Each point is reached from the start by the listed moves, each made once or not at all, plus a little noise. Say if it took an odd or an even number of moves. Then give how often each move was made.
In the rows, 128 means zero.

Moves:
(1): [186 106 124]
(2): [146 168 126]
(3): [136 128 195]
Start: [125 120 122]
Points:
[194 100 184] -> even (1, 0, 1)
[181 103 112] -> odd (1, 0, 0)

Moves:
(1): [207 131 105 124 130 134 101]
(2): [123 196 136 128 110 131 127]
(3): [153 125 211 124 109 123 122]
(4): [142 129 132 183 124 139 125]
Start: [116  96 135 167 144 112 102]
Points:
[195 100 111 168 144 115  77] -> odd (1, 0, 0, 0)
[126 166 145 217 115 122 101] -> even (0, 1, 0, 1)
[148 157 233 215 109 122  90] -> odd (0, 1, 1, 1)
[137 159 224 167 107 113  95] -> even (0, 1, 1, 0)
[113  98 136 161 143 112  95] -> even (0, 0, 0, 0)

Moves:
(1): [216 141 128 124 128 127 116 138 132 127]
(2): [114 210 138 138 133 119 121 135 130 128]
(3): [127 128 210 115 123 127 132 120 134 131]
(4): [130 118 137 184 127 128 125 131 135 123]
(5): [129 122 135 124 195 114 127 134 115 130]
(6): [132 134 128 129 131 187 121 139 120 122]
(7): [132 130 128 129 130 134 192 124 133 121]
(8): [126 131 130 130 123 114 144 219 136 129]
Start: [ 96 117 116 173 136 113 148 145 128 118]
Points:
[188 124 206 214 136 168 129 162 136 108] -> even (1, 0, 1, 1, 0, 1, 0, 0)
[ 83 192 132 178 206  88 141 159 117 118] -> even (0, 1, 0, 0, 1, 0, 0, 0)
[ 97 111 124 170 200  97 148 151 116 118] -> odd (0, 0, 0, 0, 1, 0, 0, 0)
[176 211 133 176 212 148 122 178 113 113] -> even (1, 1, 0, 0, 1, 1, 0, 0)
[ 85 187 226 222 199  82 223 238 141 110] -> even (0, 1, 1, 1, 1, 0, 1, 1)

Moves:
(1): [188 115 132 113 150 164 126 118 125 139 123 109]
(2): [138 172 127 133 143 109 131 149 137 141 121 117]
(3): [128 128 182 117 122 132 135 120 148 127 128 130]
(4): [126 114 135 194 120 145 133 136 136 136 133 107]
(5): [109 131 141 123 173 133 128 124 121 136 116 122]
(6): [106 172 125 126 114 197 134 127  96 125 108 155]
(7): [140 131 122 127 131 133 212 126 109 115 157 124]
(8): [127  96 146 134 119 128 130 171 114 134 135 117]
(9): [116 115 112 124 117 148 137 141 178 143 140 139]
Start: [172 133 112  91 121 106 145 124 140  95 111 157]
Points:
[139 182 200 151 141 183 160 184 119 126  84 132] -> even (0, 1, 1, 1, 1, 1, 0, 1, 0)
[150 182 143 161 158 187 245 189  87 113 111 131] -> even (0, 1, 0, 1, 1, 1, 1, 1, 0)
[242 141 158 133 133 170 249 146 203 126 140 114] -> even (1, 1, 1, 1, 0, 0, 1, 0, 1)

Moves:
(1): [194 126 116 102 122 125  92 136 134 119 135  99]
(2): [133 171 150 122 136 142 127 129 134 142 134 126]
(3): [131 116 173 126 118 122 126 135 126 138 131 139]
(4): [147 136 116 180 127 103 131 117 123 146 138 114]
(5): [146 119 147 127 202 123 150 153 136 138 122 151]
(6): [142 127 131 143 125 176 122 124 116 136 135 132]
(7): [134 114 131 130 115 134 195  97 167 134 120 122]
(8): [127 133 125 137 120 131 136 179 142 125 133 117]
(9): [116 127 128 146 132 140 108 131 172 115 130 128]
(10): [131 116 117 109 119 123 121 134 137 178 124 146]
(11): [118 118 130 115 139 120 133 122 122 135 168 117]
(12): [148 145 130 132 119 127 133 128 125 116 152 177]
Start: [139 121 132 104 138 167 104 138  98 116 101 124]
Points:
[166  97 171 167 115 183 177 144 122 161 157  96] -> even (0, 0, 1, 1, 0, 1, 1, 1, 0, 0, 1, 0)
[235 167 145 116 111 249 120 165 189 108 144 126] -> odd (1, 1, 0, 0, 0, 1, 1, 1, 1, 0, 0, 1)
[213  94 157  68 116 195  70 203 107 179 158 109] -> even (1, 0, 1, 0, 0, 1, 0, 1, 0, 1, 1, 0)
[166 133 141 156 137 207 148  95 170 206 156 112] -> odd (0, 1, 0, 1, 0, 1, 1, 0, 1, 1, 1, 0)
[148  98 168  82 119 158  94 152 108 177 103 154] -> even (0, 0, 1, 0, 0, 0, 0, 0, 0, 1, 0, 0)
[194 164 182 168 115 209  74 139 135 192 153 190] -> odd (0, 1, 1, 1, 0, 1, 0, 0, 1, 1, 0, 1)

Moves:
(1): [159 146 133 122 109 106 125 122 133 136 103 120 115 118 108 146  97]
(2): [127 163 115 132 136 123 151 131 103 127 107 132 127 170 134 105 130]
(3): [116 123 166 132 140 123 131 132 119 139 103 140 134 133 120 140 135]
(4): [127 123 121 153 100 119 137 134 125 113 129 146 107 133 133 131 130]
(5): [126 117 109 154 176 127 132 161 153 122 119 127 128 126 145 152 129]
(6): [142 149 139 143 127 148 121 135 142 125 114 142 135 139 126 120 138]
(7): [132 122 127 114 134 168 163 157 120 121 130 132 104 109 106 119 127]
(8): [146 109 141 117 123 129  92 166 106 133 121 145 137 153 137 104 147]
(9): [122 137 120 132 118 107 125 140 152 131 137 126 130 122 115 118 137]
(10): [134 132 127 140 109 144 145 138 113 168 141 125 153 125 112 127 127]
(11): [146 135 140 136 139 113 128 122 111 109 158 142 137 116 120 153 143]
(12): [125 118 112 110 131 115 125 115 137 135 122 183 141 116 138 116 119]
(13): [151 100 132 137 111 124 146 137 129 110 126 114 167 125 122 124 138]
(14): [157 106 155 135 133 140 140 118 156 141 125 135 104 187 133 129 145]
Start: [103 137  88 134 167 127 160  86 126 123 134 140 115 138 105 133 136]
Points:
[179 152  82 178 170  89 157 158 183 138  55 242  85 249 128 103 158] -> odd (1, 1, 0, 1, 1, 1, 0, 1, 1, 0, 0, 1, 0, 1)
[147 147  93 180 235 121 198 102 140 112 131 163 103 222 124 162 169] -> even (0, 1, 0, 0, 1, 0, 0, 0, 0, 0, 1, 0, 0, 1)
[165 141 122 165  89 120 226 191  72 150  78 169 132 172  39  92 153] -> odd (1, 1, 1, 1, 0, 0, 1, 1, 1, 1, 0, 0, 1, 0)
[136 146 137 134 197 179 227 103 130 139  65 236  94 227  93  98 163] -> even (0, 1, 1, 0, 0, 1, 1, 0, 0, 0, 0, 1, 0, 1)
[185 170 131 154 162 177 205 170 108 150 146 191 118 232  61  82 209] -> even (0, 1, 0, 0, 0, 1, 1, 1, 1, 1, 1, 0, 0, 1)
[159  68 166 133 154 150 191 169 141 126 114 167 125 197  67  96 194] -> even (0, 0, 1, 0, 0, 0, 1, 1, 1, 0, 0, 0, 1, 1)
[101 173  74 138 176 123 181  87 102 122 110 142 110 183 112 112 136] -> odd (0, 1, 0, 0, 0, 0, 0, 0, 0, 0, 0, 0, 0, 0)
[171 129 155 144 158  99 185  65 123 183 114 213 131 168  67 173 131] -> even (1, 0, 1, 0, 0, 0, 0, 0, 0, 1, 1, 1, 0, 1)

Moves:
(1): [120 116 111  90 132 116 128  92 157 118 155 132 128 109 123 153  98  87
 159 121 155 133]
(2): [115 139 135 114 162 135 131 122 121 127 138 132 111 101 116 113 116 129
 145 131 129 124]
(3): [117 128 122 136 127 101 152 133 104 159 131 136 106 132 139 120 140 116
 149 100 119 107]
(4): [141 138 130 146 119 119 140 115 127 123 156 163 139 132 132 119 121 133
 110 135 116 136]
(5): [106 127 116 135 140 119 113 139 116 133 146 137 122 146 131 147 126 147
 149  97 129 108]
(6): [130 158 177 101 116 105 125 108 167 145 118 175  74 170 133 145  89 138
 118 137 119 124]
(7): [137 124 128 131 122 111 130 151 142 127 134 166 129 134 152 105 156 151
 131 130 174 130]
(8): [149 133 147 111 110 140 104 155 147 118 120 142 145 129 123 125 121 145
 137 136 106 121]
(9): [108 139 133 143 164 148 163 156 138 107 134  90 143 138 126 139 110 139
 133 124  95 124]
(10): [149 134 124 128 108 139 132 134 102 142 156 134 142 127 107 135 169 121
 128 138 135 141]
(11): [122 142 158 158 139 125 138 104 129 131 137 119 147 102 152 150 125 145
 141 147 125 126]
(12): [122 147 114 118 147 121 126 123 143 129 135 123 150 152  95 120 143 129
 131 140 107 123]
(13): [118 142 146 137 136 125 136 137 143 161 140 142 135 131 118 140 124 146
 116 132 130 129]
(14): [118 122 115 103 143 105 119 141 122 113 132 108 143 143 157 118 110 124
 129 140 156 110]
(15): [110 140 126 143 130 120 126 141 106 139 140 126 141 128 152 120 124 126
 135 136 118 149]
(16): [147 136 119 102 154  94 137 130 151 128 120 107 117 125 171 134 125 116
 126 122 101 130]
(17): [143 111 134 142 128 139 111 121 148 102 134 117 120 131 117 126 123 122
 130 144 145 125]
(18): [152 145 139 136  93 104 116 192 121  91  99 121 144 110 127 105 115 159
 154  93 105 123]
(19): [126 145 161 125 146  99 138 143 120 106 138 149 130 126 112 141 137  98
 119 137 107 145]
(20): [105 107 127 133 130 129 129 128 131 127 144 112 127 103 143 125 139 133
 132 119 135 140]
Start: [139 118  93 126 158 130  90 136 150 124 128 136 116  97  93 127 141 118
  95 153 140 118]
Points:
[124 176 167 191 130  78 103 249 184 111 223 210 120 132 124 126 128 226
 127 133 133 139] -> odd (0, 0, 0, 1, 1, 1, 1, 0, 1, 1, 0, 0, 1, 0, 1, 0, 1, 1, 0, 1)
[159 133 111 118 164  57 118 152 140 141 201 130 158  61 191 132 168 124
 124 168 107 106] -> even (0, 0, 1, 1, 0, 0, 0, 1, 0, 1, 1, 0, 0, 1, 0, 1, 0, 0, 0, 1)
[102 201 124 124 242  52 127 227 202  67 226 208 167  97  45 133 109 159
 160 111 105 114] -> even (1, 1, 0, 1, 1, 0, 1, 0, 1, 0, 0, 1, 1, 0, 0, 0, 0, 1, 1, 0)
[ 95 146 105 143 241 107 135 117 187  88 230 173 136  61 127 157  96 150
 166 141 167 103] -> odd (1, 1, 0, 1, 1, 0, 1, 0, 1, 0, 1, 0, 0, 0, 0, 0, 0, 0, 0, 0)
